Each point is reached from the start by the listed moves, each made once or not at all, plus a little noise. Is the number of moves made odd or even? Then give how often each move was made.
In the rows, 100 means zero.

Moves:
(1): [171, 106, 94, 91, 107, 88]
(2): [106, 160, 87, 93, 64, 97]
(3): [111, 101, 181, 103, 77, 138]
Start: [77, 110, 108, 68, 93, 125]
Points:
[89, 170, 177, 65, 33, 165] => even (0, 1, 1)
[160, 177, 172, 53, 39, 146] => odd (1, 1, 1)
[143, 115, 103, 64, 101, 113] => odd (1, 0, 0)
[162, 118, 183, 61, 76, 154] => even (1, 0, 1)

Moves:
(1): [137, 93, 112, 95, 97, 99, 100, 100, 125, 85]
(2): [95, 129, 109, 114, 96, 91, 92, 93, 106, 99]
(3): [98, 85, 136, 94, 90, 97, 105, 97, 100, 115]
(4): [106, 84, 88, 142, 113, 116, 102, 116, 118, 118]
(5): [106, 102, 109, 88, 152, 88, 110, 98, 89, 102]
(6): [106, 100, 108, 96, 106, 124, 85, 96, 94, 114]
(7): [104, 114, 96, 93, 95, 116, 142, 107, 83, 101]
(8): [85, 104, 108, 88, 94, 104, 93, 148, 89, 100]
(9): [77, 102, 100, 82, 105, 100, 114, 101, 146, 105]
Start: [105, 99, 107, 92, 109, 120, 96, 104, 107, 104]
Points:
[96, 103, 155, 45, 159, 146, 150, 102, 119, 139] => odd (0, 0, 1, 0, 1, 1, 1, 0, 1)
[126, 77, 139, 96, 110, 148, 158, 126, 179, 128] => odd (1, 0, 1, 1, 0, 0, 1, 0, 1)
[139, 80, 124, 111, 121, 163, 77, 166, 134, 119] => even (1, 0, 0, 1, 0, 1, 0, 1, 0)
[102, 128, 148, 92, 92, 125, 135, 101, 95, 118] => odd (0, 1, 1, 0, 0, 0, 1, 0, 0)
[107, 97, 139, 79, 95, 133, 141, 110, 90, 121] => even (0, 0, 1, 0, 0, 0, 1, 0, 0)
[125, 93, 160, 113, 118, 145, 94, 107, 195, 140] => even (1, 1, 1, 1, 0, 1, 0, 0, 1)
[65, 91, 153, 55, 97, 122, 109, 151, 140, 126] => odd (0, 0, 1, 0, 0, 0, 0, 1, 1)

Moves:
(1): [153, 91, 103, 97, 69, 106, 107, 96, 116, 87, 103, 107, 83, 92, 96, 98, 98, 103, 117, 90, 96]
(2): [118, 132, 111, 94, 104, 93, 109, 93, 94, 113, 96, 91, 94, 124, 109, 87, 95, 98, 94, 95, 102]
(3): [94, 101, 122, 109, 99, 99, 101, 106, 103, 111, 88, 101, 85, 86, 97, 93, 101, 99, 101, 97, 91]
(4): [107, 101, 102, 134, 114, 94, 98, 100, 100, 99, 115, 122, 98, 100, 105, 85, 105, 97, 88, 101, 106]
(5): [117, 92, 105, 92, 138, 108, 105, 98, 98, 86, 100, 99, 87, 93, 102, 93, 109, 102, 100, 107, 94]
(6): [100, 110, 96, 117, 106, 138, 102, 100, 99, 88, 98, 97, 99, 95, 99, 91, 101, 98, 105, 95, 93]
(7): [89, 107, 111, 102, 106, 96, 156, 116, 100, 108, 117, 95, 110, 87, 112, 94, 91, 112, 109, 89, 103]
(8): [99, 105, 102, 88, 88, 108, 94, 149, 113, 91, 88, 98, 87, 93, 103, 84, 127, 92, 92, 131, 110]
(9): [107, 108, 91, 99, 103, 93, 107, 87, 134, 96, 100, 96, 99, 75, 92, 96, 114, 109, 95, 94, 100]
(10): [100, 86, 77, 114, 103, 111, 91, 103, 108, 138, 88, 80, 96, 99, 95, 108, 111, 90, 100, 90, 100]
(11): [89, 104, 107, 95, 96, 102, 98, 102, 101, 111, 125, 86, 101, 96, 95, 101, 116, 100, 100, 102, 97]
(12): [93, 101, 94, 100, 101, 108, 104, 107, 96, 108, 101, 126, 93, 114, 87, 108, 100, 114, 107, 90, 95]
(13): [127, 96, 109, 91, 111, 106, 87, 97, 102, 116, 103, 110, 162, 100, 103, 76, 113, 104, 124, 91, 86]
(14): [102, 76, 123, 103, 104, 101, 97, 95, 135, 88, 93, 96, 103, 155, 114, 94, 98, 96, 95, 103, 102]
(15): [106, 91, 99, 97, 102, 98, 84, 102, 128, 105, 101, 101, 91, 96, 147, 107, 89, 100, 98, 108, 103]
(16): [112, 97, 104, 112, 99, 93, 94, 109, 103, 99, 87, 94, 126, 98, 98, 134, 103, 126, 102, 100, 85]
(17): [98, 100, 94, 103, 89, 93, 115, 86, 84, 101, 96, 102, 95, 100, 122, 101, 128, 107, 103, 95, 93]
(18): [91, 93, 108, 105, 114, 88, 93, 98, 99, 98, 101, 79, 88, 122, 103, 81, 87, 147, 97, 84, 123]
(19): [103, 115, 85, 105, 123, 81, 98, 110, 102, 99, 92, 96, 96, 112, 109, 101, 114, 99, 157, 95, 95]
(20): [98, 89, 90, 106, 113, 114, 106, 84, 98, 110, 95, 114, 100, 105, 85, 97, 91, 106, 109, 146, 89]
Start: [79, 105, 74, 103, 111, 105, 98, 94, 99, 99, 124, 100, 107, 66, 114, 100, 82, 112, 77, 95, 112]
Points:
[101, 108, 125, 129, 184, 114, 168, 84, 124, 116, 162, 106, 97, 128, 134, 51, 87, 124, 71, 133, 105] => odd (0, 1, 0, 1, 1, 0, 1, 0, 0, 0, 1, 0, 0, 1, 0, 0, 0, 0, 0, 1)
[140, 63, 93, 156, 176, 107, 134, 152, 173, 113, 128, 65, 84, 116, 129, 66, 130, 180, 143, 134, 108] => even (1, 0, 0, 1, 1, 0, 1, 1, 0, 1, 1, 0, 0, 1, 0, 1, 0, 1, 1, 1)
[130, 146, 89, 147, 173, 151, 165, 133, 132, 151, 116, 119, 111, 33, 137, 17, 174, 136, 95, 71, 84] => even (0, 1, 1, 1, 1, 1, 1, 1, 1, 1, 0, 1, 1, 0, 0, 0, 1, 0, 0, 0)
[91, 118, 121, 120, 194, 130, 128, 168, 180, 136, 109, 23, 45, 126, 195, 36, 119, 146, 122, 92, 122] => even (0, 1, 1, 0, 1, 1, 1, 1, 0, 1, 1, 0, 0, 1, 1, 0, 0, 1, 1, 0)
[136, 95, 129, 88, 182, 101, 90, 75, 127, 98, 114, 75, 142, 160, 145, 27, 80, 159, 84, 75, 120] => odd (0, 1, 0, 0, 1, 0, 0, 0, 0, 0, 0, 0, 1, 1, 0, 0, 0, 1, 0, 0)
[133, 117, 103, 162, 155, 138, 91, 79, 175, 149, 106, 95, 142, 103, 128, 32, 123, 101, 78, 61, 93] => even (0, 1, 1, 1, 0, 1, 0, 0, 1, 1, 0, 0, 1, 1, 0, 0, 0, 0, 0, 0)

Moves:
(1): [116, 104, 81, 102, 103, 105, 97, 83, 79, 95, 109, 109, 107, 98, 98, 70, 96, 113, 103, 104, 91, 96, 99, 114, 92, 101]
(2): [90, 112, 90, 99, 99, 108, 93, 96, 94, 109, 98, 95, 106, 110, 110, 97, 104, 95, 95, 106, 98, 92, 96, 97, 98, 105]
(3): [109, 121, 111, 95, 95, 105, 124, 122, 96, 96, 102, 111, 115, 86, 94, 106, 109, 116, 112, 107, 86, 103, 97, 102, 111, 111]
(4): [97, 97, 98, 128, 99, 97, 94, 97, 82, 116, 100, 111, 99, 91, 94, 113, 100, 101, 104, 103, 97, 102, 80, 122, 112, 96]
(5): [116, 95, 112, 93, 119, 115, 96, 101, 100, 95, 104, 91, 112, 93, 111, 95, 107, 113, 95, 101, 97, 93, 95, 120, 105, 104]
(6): [93, 96, 106, 94, 86, 121, 94, 99, 100, 108, 106, 91, 91, 87, 103, 104, 93, 101, 108, 100, 102, 101, 94, 107, 92, 96]
(7): [101, 107, 110, 108, 104, 112, 119, 91, 105, 90, 109, 107, 81, 107, 115, 97, 81, 109, 96, 100, 103, 110, 101, 99, 119, 101]
(8): [120, 103, 80, 99, 100, 103, 117, 123, 107, 107, 111, 97, 81, 88, 100, 98, 115, 89, 94, 100, 87, 91, 92, 92, 100, 125]
(9): [105, 104, 94, 92, 91, 102, 97, 96, 116, 118, 96, 105, 99, 103, 96, 97, 100, 105, 94, 77, 97, 97, 92, 102, 102, 102]
(10): [104, 93, 104, 96, 97, 114, 103, 88, 84, 115, 107, 99, 95, 86, 117, 104, 114, 106, 89, 105, 89, 108, 112, 96, 98, 106]
(11): [83, 94, 85, 117, 88, 100, 87, 100, 129, 111, 115, 106, 107, 105, 103, 116, 103, 107, 103, 92, 97, 99, 110, 90, 90, 113]
(12): [82, 101, 94, 92, 107, 113, 103, 96, 100, 107, 113, 125, 91, 109, 81, 103, 121, 124, 109, 96, 115, 91, 87, 84, 112, 90]
(13): [88, 94, 84, 100, 115, 110, 111, 120, 104, 109, 89, 109, 121, 95, 117, 111, 94, 106, 95, 90, 123, 107, 92, 75, 114, 101]
(14): [88, 99, 92, 102, 95, 127, 98, 122, 81, 115, 111, 102, 109, 125, 97, 80, 99, 113, 89, 80, 87, 100, 102, 88, 116, 117]
(15): [91, 91, 110, 98, 88, 88, 103, 103, 107, 84, 89, 110, 97, 90, 114, 97, 114, 102, 105, 85, 106, 108, 98, 107, 101, 106]
(16): [95, 99, 89, 90, 102, 99, 88, 97, 96, 105, 99, 109, 98, 112, 109, 112, 96, 93, 103, 101, 101, 99, 116, 115, 99, 106]
(17): [107, 95, 94, 104, 90, 110, 110, 87, 103, 86, 86, 95, 108, 106, 96, 115, 106, 83, 98, 97, 97, 103, 99, 101, 105, 101]
(18): [101, 112, 94, 104, 94, 93, 104, 91, 91, 93, 112, 81, 97, 100, 97, 111, 105, 117, 98, 95, 114, 106, 102, 113, 102, 90]
(19): [104, 91, 99, 87, 100, 92, 107, 95, 97, 115, 115, 92, 100, 106, 109, 96, 107, 99, 122, 99, 105, 106, 92, 93, 114, 97]
(20): [99, 99, 89, 99, 96, 93, 102, 104, 105, 99, 93, 105, 101, 120, 105, 102, 99, 105, 97, 113, 91, 100, 92, 105, 93, 81]
(21): [119, 91, 105, 101, 94, 105, 101, 103, 108, 104, 90, 103, 99, 103, 104, 108, 108, 97, 102, 110, 145, 100, 97, 93, 104, 100]
(22): [98, 100, 102, 96, 101, 108, 95, 101, 101, 104, 106, 97, 98, 88, 107, 104, 106, 95, 90, 92, 103, 130, 89, 98, 82, 113]
(23): [89, 101, 97, 105, 101, 112, 101, 101, 105, 112, 98, 95, 100, 102, 101, 93, 107, 86, 106, 102, 106, 104, 117, 107, 98, 97]
(24): [96, 95, 106, 91, 104, 101, 119, 93, 85, 106, 113, 105, 105, 101, 98, 101, 98, 96, 95, 101, 114, 90, 92, 118, 93, 105]
Start: [127, 91, 87, 96, 113, 95, 85, 96, 102, 92, 91, 100, 103, 98, 99, 70, 96, 104, 133, 99, 84, 106, 79, 78, 96, 85]
Points:
[113, 89, 32, 83, 115, 125, 115, 113, 103, 123, 116, 182, 146, 127, 106, 98, 122, 160, 151, 116, 147, 91, 60, 76, 103, 93] => odd (1, 0, 1, 0, 0, 0, 0, 0, 0, 0, 1, 1, 1, 0, 0, 1, 0, 0, 0, 1, 1, 0, 0, 1)
[94, 122, 57, 97, 86, 120, 97, 104, 147, 136, 125, 125, 113, 116, 83, 102, 150, 157, 145, 75, 91, 134, 63, 79, 83, 80] => even (0, 0, 1, 0, 0, 0, 0, 0, 1, 0, 1, 1, 0, 0, 0, 0, 0, 1, 0, 1, 0, 1, 1, 0)
[122, 75, 6, 105, 84, 176, 138, 136, 102, 193, 136, 195, 104, 124, 153, 74, 164, 177, 155, 66, 109, 126, 55, 62, 167, 133] => odd (1, 0, 1, 1, 0, 0, 1, 1, 1, 1, 1, 1, 1, 1, 1, 1, 0, 0, 1, 1, 1, 0, 1, 0)
[105, 88, 65, 103, 104, 140, 128, 97, 43, 135, 157, 145, 53, 107, 124, 86, 143, 158, 119, 65, 95, 118, 58, 112, 147, 129] => even (0, 0, 0, 1, 0, 0, 1, 1, 0, 1, 0, 1, 0, 1, 1, 1, 0, 1, 0, 0, 0, 0, 0, 1)
